Every row gives one point. Each copy is the shape, with its points in the same order, stretched, turned, moved and blurred by noise. Some copies are also mirrored. Which?

Shape:
[[  1  45]
 [-67  67]
 [  8 -78]
 [ 45 -57]
 [-55  -7]
 [  2  36]
 [ 52 -12]
 [-32 -33]]
Copy 1, 8 rows:
[[ 34 -36]
 [ 54  20]
 [-42 -51]
 [-33 -69]
 [ -2  25]
 [ 37 -47]
 [ -1 -76]
 [-30 -10]]
Copy 1 is: only turned
Copy 2 (8 x 2):
[[-22  39]
 [-94  43]
 [ 32 -68]
 [ 36 -43]
 [-47 -11]
 [-28  34]
 [ 39   5]
 [-26 -29]]
Copy 2 is: only turned

Shape, 8 rows:
[[ 22  16  62  39]
 [-33 -32 -75   9]
 [-33  20  -7   6]
 [ 64  30  -9 -37]
 [-50  15   2   3]
 [  7 -75  28 -61]
 [-40  11 -55 -45]
 [ -6 -43  31  43]]
Copy 1 (8 x 4):
[[ 80 -12   7  13]
 [-31  88   3  -5]
 [  8  42 -29  47]
 [ 24 -23 -72 -51]
 [  3  41 -17  59]
 [-42 -55  52  -8]
 [-49  49 -61  37]
 [ 35  13  57  17]]
Copy 1 is: mirrored
Copy 2:
[[ 65   6  82  19]
 [-20 -20 -61 -15]
 [ 25 -42  -5 -11]
 [ 32  29  40 -68]
 [ 15 -70  -8  -1]
 [-56 -31  55   7]
 [-19 -66 -45 -47]
 [ 13   2  45  55]]
Copy 2 is: mirrored
Copy 3, 8 rows:
[[ 65   1  25  -7]
 [-25 -46 -44  82]
 [ -7 -40  19  14]
 [-29  60  95  11]
 [  1 -49   3   3]
 [-26  52 -43   5]
 [-72 -26  22  21]
 [ 60 -16 -62  35]]
Copy 3 is: only turned
Copy 4, 8 rows:
[[ 25  27  -5 -54]
 [-15 -29 -23  70]
 [-24  40 -16  10]
 [-40 -18  48 -17]
 [-14  63 -19   9]
 [ 49  32  57   8]
 [-52  35   4  49]
 [ 51   4 -18  -8]]
Copy 4 is: only turned

Shape:
[[ 34 -58 -24  -7 -69  40]
 [ -4  -5  23  31 -14 -31]
 [ 42  18   0 -17  18  17]
 [  5  -1  58  -4  65 -15]
 [-20   8 -51 -15 -12  25]
 [-17  16 -15  -1 -28  22]
 [ -1  -8 -46 -45 -26   9]
 [  0 -34 -40 -32 -25  -2]
 [ 21 -14  24  21 -12 -40]
 [  8  -8 -38  35  17   3]]
Copy 1, 10 rows:
[[-22  39 -29  19 -95 -39]
 [-20  21  68 -11  -1  19]
 [-27 -43 -37   4  16  16]
 [-54   2  35  14  47  55]
 [ 38  25 -51  -4 -28 -19]
 [ 12  14  -9  -7   3 -20]
 [ 42   9 -68  41 -55 -21]
 [ 27  32 -44  38 -81  -9]
 [-26   3  59   6 -19  23]
 [ -7  37  -1 -44 -30  19]]
Copy 1 is: only turned
Copy 2 (10 x 6):
[[-58 -88  56  19 -21  24]
 [-28  10  32  10 -39 -25]
 [ -7 -14 -52 -31  -7 -24]
 [ 32  52 -73  45 -10 -38]
 [-19  -9  15 -46  20  31]
 [-17 -11  23 -34  14  -8]
 [-54 -24  -9 -14  18  38]
 [-64 -28   4   5  -4  42]
 [-36  -9   9  14 -50 -32]
 [-12   2  14 -29 -35  18]]
Copy 2 is: only turned

Shape:
[[-17  28  -5  11  -2  10  10  20   2]
 [-23 -17 -21 -66  33 -47  -8  -4  28]
 [-43 -26 -14 -44  13 -31 -29 -16  44]
 [ -1  33  31  15 -20  13  10  -8  13]
 [ 26   2  16   4  -4  -6  -5  24 -11]
 [ -9 -11 -27 -56 -24 -43  17   0   6]
 [  3 -10  24  23 -42   2  26   3 -14]
 [-17  -7 -21  27  44 -19  17 -28   6]
 [ -3  17  -2   6  -9   1 -29  -8 -24]
 [ -4   9  17  39  59  -5  14 -35  11]
 [  3  -4   7  15 -10  39   6  12   1]
 [ 44  23   0   7 -12  41   6 -16 -22]
 [ 30  13  -1  34 -50   2   5  16  19]]
Copy 1 (13 x 9):
[[ 20 -27  13  19 -31 -20   8  32 -15]
 [ -5 -13 -29 -40 -95 -74  10 -46  57]
 [-22 -24 -24  -6 -89 -55  19 -55  32]
 [ 19  19  26  50 -20 -13  39   8 -25]
 [ -2  14  -7  -5  -2 -12 -18  19  10]
 [ 21 -37 -51  -9 -50 -53  20 -15  59]
 [ 13  13 -25  39  51 -14  27   9 -15]
 [  6   3 -18 -20 -48  -6   7 -42 -36]
 [  2 -27  31  -6 -16  13   3  -6   7]
 [  6  55  19  -7 -46  -4  12 -51 -49]
 [  8 -11  12  32  16   7 -10  -1 -31]
 [ 39   4  37  27  -1  46 -21 -23 -16]
 [ 19  -4 -43  61   1  22   3  41 -30]]
Copy 1 is: mirrored
Copy 2, 13 rows:
[[  2  14  -5  -7   0  19 -10   5  14]
 [ 38  57   8  37 -53 -42  18   4 -12]
 [ 26  52  32  28 -35 -44  12  19 -32]
 [  6   3   4  15  32  -5 -15 -13  -3]
 [  2  -7 -27 -18 -13   2  13 -19  -3]
 [ 43  28  25  -2 -68 -13 -17 -13   3]
 [ 12 -11  14 -28   2  16   2 -34  -4]
 [-14  37  22  54 -21  19  21 -15  -7]
 [  0   7  -4   1  -8  13 -21   5 -34]
 [-20  28   1  77  24  10  42 -19 -10]
 [  2 -20   3 -15   2  14  15  11  12]
 [ -3 -43 -11  18  -1  21 -17  -8   5]
 [-30 -14  12 -34  -6   3 -33 -21   7]]
Copy 2 is: mirrored
Copy 3:
[[ -2 -12  22  18 -31   0  14  30  -8]
 [-17  -1 -37  13 -20   1  36 -26  65]
 [-30 -17 -26 -12  -2  20  13 -34  69]
 [ 24 -24  20  -1 -13 -18 -15   8 -14]
 [ 33  18 -14 -11  -8 -19   9  26   5]
 [-19 -27 -38  10   0 -32  20   4  58]
 [ 16 -23 -20  -9  24 -15 -40  25   6]
 [-41  16 -27  -4 -15  11 -12 -21 -22]
 [  9  38  13  -9  11 -24  11   6  -3]
 [  3  25 -16  -5 -23  14 -21 -33 -44]
 [ 12 -18   3   5   6  16  13  19 -21]
 [ 31  11   8   4  18 -33  33  10 -58]
 [ -9 -29  -1 -45 -11 -29 -13  39 -12]]
Copy 3 is: only turned
Copy 4:
[[ 16 -15 -19   1  16   4   7 -36  26]
 [-33 -20   8  10  83  70 -30  17   9]
 [ 13  -6  -2  10  64  59 -51  32   6]
 [ 33  17   7  14   0 -23 -23 -33  10]
 [ -3  -4   0  -5  11 -13  32   0   7]
 [-29 -28  47 -16  81  34  -7  16  42]
 [ 16   2  17 -32   8 -45  -1   2  32]
 [ 13 -36   3 -24  14  13 -46 -19 -23]
 [ 46  13   4 -10  -7  19  22  -9   4]
 [ 18 -11 -14   2 -13  -6 -53 -40 -49]
 [ 15   8  -8  -3 -22 -14  -3  -5  25]
 [ 21  18  43  -1 -54 -15   9 -18  -1]
 [ 37 -35  39   2   4 -49   4   5  12]]
Copy 4 is: only turned

Shape, 16 rows:
[[-12  23 -17 -28  16  23  28  13 -41   7  16]
 [ 32 -14   7  -1 -12   0 -43  25   0   0  27]
 [ -9  -3 -19 -14  11  32  41  -9 -59 -23  -1]
 [  9  -1  -8 -13  -2 -26   5  13  18  -8  19]
 [ 27 -11  -4 -22 -26 -43 -22   9  31  14  -1]
 [-34 -11  14 -25   7  -7  -5  12  19  -6  -6]
 [-36 -20  -9 -19  -6  12   6  -5  26  17  11]
 [  8  13   3 -36  14   5  18 -24 -22 -23  17]
 [-30 -46   3 -32  12  12  27  21  14  15 -22]
 [ 15  -5  -9 -18   7 -18 -34  -6 -18  18   9]
 [ 25  33 -26  -4  51  26  24 -14 -27  -9   4]
 [-31 -24 -17 -12 -23 -15  -9   5  27  -6  -2]
 [ -1 -18   0   3   2 -59  -9   1   4  -7  30]
 [ 22   6   0   2  -1 -19 -30  -8  20   2   1]
 [-44  14   9  -4  -8  10  10   7  13   4 -32]
 [ 47  -6  17   5  -8 -29  -6 -12  -6  18  35]]
Copy 1 (16 x 11):
[[-43   9   3 -15  13 -12  29  10  19 -15 -80]
 [ 13 -36 -26  16  -3  19 -36  -1  16  33  19]
 [-25  13  -1 -19  26  -4  29  32  28 -59 -95]
 [  5   6 -15 -11   7   0 -18 -15  12  -2  27]
 [ 37 -14 -20 -24 -33  29 -37 -19 -10  31  61]
 [-20  39   3  11 -18   9 -32  -4  26 -17 -19]
 [-42  12  -6   1 -24   0 -18  28  -2 -39  -3]
 [ -3  22 -23   9   6 -42   0   8  23 -22 -41]
 [-32  18  26  -2 -14  26   0   0  34 -69 -23]
 [ 22   2 -41   8 -17  31  -8   7   9  40 -12]
 [  3  30 -22  13  49 -22  39  -8 -28 -25 -54]
 [-11  10 -23 -20 -16  27 -48  13   9 -16   7]
 [ 19  28 -32   4   6  22 -25   3  34  31  42]
 [ 34   5 -23   9 -11  12 -28  -3 -16  26  34]
 [-37  36  41 -21 -10  11 -17  19  -7 -20 -40]
 [ 30 -17  -5   4  -2  -2  12  18   9  36  60]]
Copy 1 is: only turned
Copy 2, 16 rows:
[[  1  15   6  15 -40   4 -13  38 -19 -30 -67]
 [  3 -25 -57 -10 -11 -38  31 -22 -37  41   6]
 [ 23   5  31   0 -58   9  11  54 -41 -59 -38]
 [ -6 -16 -30 -14  41 -26 -20   7 -21   3  11]
 [-34  -8 -48  -4  73 -33   1 -30 -16  15  43]
 [ -5 -13 -31   7   4  16 -38  33  21 -16  20]
 [-18 -33  -2  24  -1 -18 -13  15  50 -31  18]
 [-21  17  -3 -19 -19 -10 -18  55 -53 -17 -18]
 [  8 -16  -9  26 -28   6 -34  -9  42 -31  42]
 [-53 -14 -32  -9  -2  -1  28 -16 -35   7 -10]
 [-19  30  41 -42 -50  18 -17  24 -35  10 -38]
 [-14 -38 -23  -2  38  -4  10  22  35 -43  48]
 [-19 -65 -35 -16  55 -26  -5  -2 -44  -2   2]
 [-33 -14 -17 -23  30  -2   5  -7 -10  30  25]
 [  2  15   8  36  13  51 -33  38  47 -25   9]
 [-25 -24 -11   3  30 -46   5 -38 -65  45  -5]]
Copy 2 is: only turned
